Rows are points. Each copy is the shape, with its points in the same order, stretched, turned, moved and blurred by noise. Say if it was mirrored as well.

Shape, 7 rows:
[[ 0.6 -0.2]
 [-4.4  2.3]
 [ 1.2 -3.5]
 [ 4.2  9.2]
 [-4.8  6.0]
 [-5.1 -2.1]
 [-0.4 -0.3]]
Copy 1, 7 rows:
[[ 1.6 -0.5]
 [-4.3  0.6]
 [ 3.5  1.5]
 [-0.1 -9.5]
 [-7.1 -1.0]
 [-2.6  4.6]
 [ 1.5  0.6]]
Copy 1 is: mirrored
Copy 2:
[[-1.3  1.1]
 [-1.9  6.5]
 [-3.2 -1.4]
 [ 6.8  3.7]
 [ 0.4  9.0]
 [-5.3  4.5]
 [-1.8  1.8]]
Copy 2 is: only turned
Copy 3, 7 rows:
[[-1.6 -1.1]
 [ 2.8  0.7]
 [-1.6 -4.0]
 [-5.7 10.0]
 [ 2.8  4.2]
 [ 3.9 -4.4]
 [-0.4 -1.5]]
Copy 3 is: mirrored
Copy 4 (7 x 2):
[[ 2.0 -0.1]
 [-3.3  5.1]
 [ 5.4  0.6]
 [-8.3 -6.6]
 [-7.5  4.3]
 [ 1.9  7.1]
 [ 1.4  1.4]]
Copy 4 is: mirrored

Shape:
[[-2.3 -4.7 -0.5 -2.3]
 [ 0.2  3.9  4.8 -3.5]
 [-7.7 -0.9  1.2 -2.6]
 [ 9.6  5.5 -7.5  1.9]
 [ 4.3 -0.5  1.4 -6.5]
 [ 1.2  7.9 -1.1 -2.2]
 [-5.0 -0.3 -4.2  0.2]
 [ 4.8  4.2 -4.7 -5.3]
 [-2.6  0.7  2.0 -4.6]]
Copy 1:
[[-1.8 -4.3  1.2 -2.2]
 [-2.1  4.1 -2.5 -6.2]
 [-7.0 -1.3  4.5 -3.4]
 [10.0  6.0  0.1  5.5]
 [ 4.7 -0.5 -3.0 -6.8]
 [ 0.7  8.1  2.1 -1.5]
 [-3.3 -0.5  6.7  1.9]
 [ 7.2  4.0  2.7 -2.3]
 [-2.4  0.4  1.3 -5.6]]
Copy 1 is: mirrored
Copy 2, 9 rows:
[[-0.8 -1.5  1.0 -8.0]
 [ 5.6  6.2  0.5 -2.3]
 [-3.5  3.9 -2.5 -6.5]
 [ 5.0 -6.2  0.3  8.0]
 [ 7.8 -0.8  1.8 -5.0]
 [ 3.4  3.2 -2.5  2.6]
 [-5.1  0.3 -2.6 -2.8]
 [ 7.8 -2.4 -2.2  1.1]
 [ 3.1  2.5 -0.1 -5.2]]
Copy 2 is: only turned
Copy 3, 9 rows:
[[ -3.2  -2.0   0.2   2.6]
 [  2.4   1.2   3.8  -5.4]
 [ -6.3   2.8   4.0   0.7]
 [  5.4   5.3 -10.7  -4.7]
 [  2.2  -4.0  -1.7  -3.5]
 [  1.0   5.7  -1.0  -7.8]
 [ -5.6   4.1  -0.7   0.4]
 [  1.7   0.1  -5.3  -6.9]
 [ -2.8  -0.4   3.4  -1.5]]
Copy 3 is: only turned

Shape:
[[-0.9 -0.2  3.8  2.6 -1.2 -5.1 -1.5 -3.6]
 [-2.3 -0.2  0.8 -3.5  1.7  4.6  4.2 -1.2]
 [ 0.0 -2.9 -2.2 -1.3 -1.7 -2.5  1.0 -2.4]
 [ 3.6 -0.1  3.0 -0.8 -0.4 -5.7  2.5 25.2]
 [-1.5 -2.7 -2.2  0.2 -1.6 -3.8 -0.4 -2.6]
 [-1.6  6.2 -1.8  0.6 -0.9 -2.7 -2.7 -3.2]
 [ 8.5  1.8 -3.5 -1.4  0.7 -4.3 -3.0 -2.9]
 [-0.8  0.0 -0.2  1.7 -0.6 -5.3 10.0  0.4]
 [-2.3  0.7 -2.8  1.3  4.7 -5.4  0.0 -2.5]
 [ 0.3 -2.6  0.6  1.9  5.2  5.2 -0.9 -0.4]
 [-1.5 -0.9 -4.0 -1.3 -0.5 -5.8  0.6 -2.0]
 [-3.2 -2.8  6.2 -5.0  4.8 -2.0  1.9  0.3]]
Copy 1, 12 rows:
[[ -0.1  -1.7  -1.3   1.7  -1.0  -5.0  -5.6   2.2]
 [ -1.4  -5.1   3.6   2.3  -6.8   1.1   2.4  -4.3]
 [ -3.4  -5.1  -1.8   0.7  -0.9   0.5  -3.5  -1.5]
 [  3.3  -4.2 -14.3  -1.4  -9.3  -8.4  14.2  14.5]
 [ -4.0  -5.4  -1.1   0.7  -0.7   1.3  -5.1   0.8]
 [ -1.6   1.3  -0.3   3.1   1.6   2.0  -2.7   1.3]
 [ -2.0   1.3  -5.1  -2.2   6.6  -3.3  -4.7  -1.0]
 [ -3.1 -10.7  -5.4   7.9  -1.8  -2.0  -1.0  -4.1]
 [ -8.7  -1.3  -1.1   4.6  -1.6  -2.7  -1.9  -1.5]
 [ -2.6  -4.8   5.8  -0.1  -2.3  -5.2   3.7  -1.4]
 [ -5.8  -2.9  -3.7   2.9  -0.8   2.6  -3.4  -0.4]
 [ -3.8  -0.8  -0.3  -0.5 -10.2  -4.5  -1.8  -2.1]]
Copy 1 is: only turned
Copy 2, 12 rows:
[[-1.0 -0.1 -4.4  1.1  7.0 -6.0  0.4  2.2]
 [ 1.4 -1.4  2.2 -4.8  0.4 -1.9 -0.9 -5.6]
 [ 1.8 -1.5  1.1  1.2  0.0 -5.5 -1.2  0.7]
 [ 7.0 -1.0  2.2 -3.3  1.4 13.4  6.1 16.6]
 [ 0.1 -0.5  0.1  2.3  0.2 -5.1 -1.7  1.7]
 [ 1.1  0.8 -7.4  1.4  0.9 -1.5 -1.8 -0.3]
 [12.8  1.7 -4.9  2.6  0.4 -6.7 -0.8 -0.2]
 [-0.5  1.8 -0.7 -6.5 -1.2 -4.5  5.5  3.9]
 [ 1.6  5.4 -2.7 -0.3  1.2 -3.5 -1.4  0.7]
 [ 4.2  1.6  4.1  0.7  2.6 -1.7 -0.3 -7.3]
 [ 1.4  1.1 -2.0  0.4 -0.6 -4.4 -2.1  2.9]
 [ 0.4  2.5 -0.4 -6.4  9.4 -2.9 -3.4  1.1]]
Copy 2 is: mirrored

Shape, 14 rows:
[[-0.7 -1.0 -3.7 -4.9 -0.1  1.2 -4.5  3.7 -1.3]
 [ 2.5 -2.9  4.1  0.2 -2.5  2.9 -6.1  0.2  0.7]
 [ 6.1 -2.4  1.2 -4.2 -2.5 -1.7 -2.6  4.8  1.8]
 [ 1.8 -2.3 -2.1  6.7 -1.9  2.5  8.2  3.2 -3.6]
 [ 3.0  4.8 10.6 -0.3 -0.4 -5.3 -5.1  4.8 -3.4]
 [ 0.0  0.3 -4.3 -3.8 -1.8 -0.5 -3.6  3.1 13.0]
 [ 0.2 -1.9 -4.8 -6.1  2.8 -2.5 -2.5 -8.2  2.0]
 [ 2.3 -2.0 -5.1 12.1 -3.4 -3.2 -2.1 -9.2 -2.3]
 [ 3.5  2.5 -5.0  1.5  5.3  2.7  0.8  6.1 -0.1]
 [ 2.5  5.4 -4.3 -6.1 -0.2  1.6 -2.1 -4.9 -1.0]
 [ 0.3 -0.6 -5.1 -2.8 -2.8  0.1 -5.4 -8.9 -3.0]
 [ 0.0  1.5 -1.2  1.1 -0.9  3.8 -0.2 -8.7 -2.9]
 [-0.5 -1.6 -4.4 -4.4 -2.2  1.2 -5.3  4.2 -3.0]
 [-1.2 -3.1 -3.5 -0.5 -0.2  2.5  3.7  5.5 -3.0]]
Copy 1 (14 x 9):
[[ 0.5 -8.3  1.5 -2.4 -2.2  2.1 -1.6 -0.5  1.7]
 [-2.5 -3.2 -3.4 -6.0 -5.4 -3.6 -4.1 -0.6 -4.0]
 [ 4.3 -8.5 -3.4 -5.2 -3.0 -3.7  0.8 -4.6 -2.9]
 [-0.2  3.3 -4.4 -2.9 -2.9  6.8  7.5 -2.0 -2.7]
 [ 5.2 -4.8 -8.0  3.1 -8.7 -7.0 -4.9  3.7 -3.8]
 [ 2.4 -3.1 -1.2 -8.1  7.5 -5.6 -0.7 -4.8  6.6]
 [-0.5 -3.2 11.5 -1.0  4.9 -3.4  1.1 -1.4 -3.2]
 [-5.6 10.5  2.1  4.1  1.7 -1.0 -0.3 -9.1 -4.7]
 [ 1.8 -4.4 -3.6 -0.2  5.0  5.1 -0.3  0.1 -2.2]
 [ 4.9 -1.3  7.7 -2.0  0.6  2.4 -4.0 -1.0 -3.8]
 [-1.5  0.3 10.1 -0.8 -2.0  0.6 -3.5 -3.8 -3.6]
 [-1.7  5.3  6.3 -2.5 -1.9  2.8 -2.2  0.8 -5.7]
 [ 0.5 -8.5  1.4 -2.2 -4.7  3.1 -2.0 -2.4  1.9]
 [-0.1 -4.6 -1.5 -3.4 -3.1  6.1  5.5  0.3  1.3]]
Copy 1 is: mirrored
Copy 2, 14 rows:
[[ -0.8  -0.7  -6.1  -1.8   0.8   1.4  -4.9   2.9  -3.7]
 [ -0.4  -1.3  -1.4  -6.8  -4.1   5.8  -5.1  -3.7  -0.5]
 [  3.5  -0.3  -2.7  -8.3  -0.1   1.0  -3.4   0.0   0.5]
 [  7.2  -8.3   9.2   0.8  -1.4   0.2  -3.8   0.4   1.9]
 [ -1.8  10.3   7.4  -9.9  -3.4  -1.5  -1.6  -0.1  -2.9]
 [ -1.2  -2.4 -10.3  -3.6   0.5   8.6   6.4   4.5   2.6]
 [ -0.4  -1.2 -10.4   3.7   2.5  -3.0  -0.9  -5.2   0.0]
 [  2.4 -12.2   3.5  -2.4  -8.3  -3.7   1.6  -6.5  -4.3]
 [  6.4   0.0  -1.1   1.5  -1.5   2.1  -1.4   3.9  -2.7]
 [ -0.5   2.4  -8.0   3.4  -5.2  -4.0  -3.3  -0.4   2.8]
 [ -2.2  -4.3  -8.1   1.1  -4.9  -4.2  -5.1  -4.4  -1.4]
 [ -0.5  -2.7  -1.3   4.4  -6.3  -1.2  -4.6  -5.6   3.0]
 [ -1.0  -2.6  -5.8  -3.4  -0.4   0.4  -6.3   3.5  -4.9]
 [  3.4  -4.7   1.6   1.1   3.1   1.4  -5.7   2.8  -1.1]]
Copy 2 is: mirrored
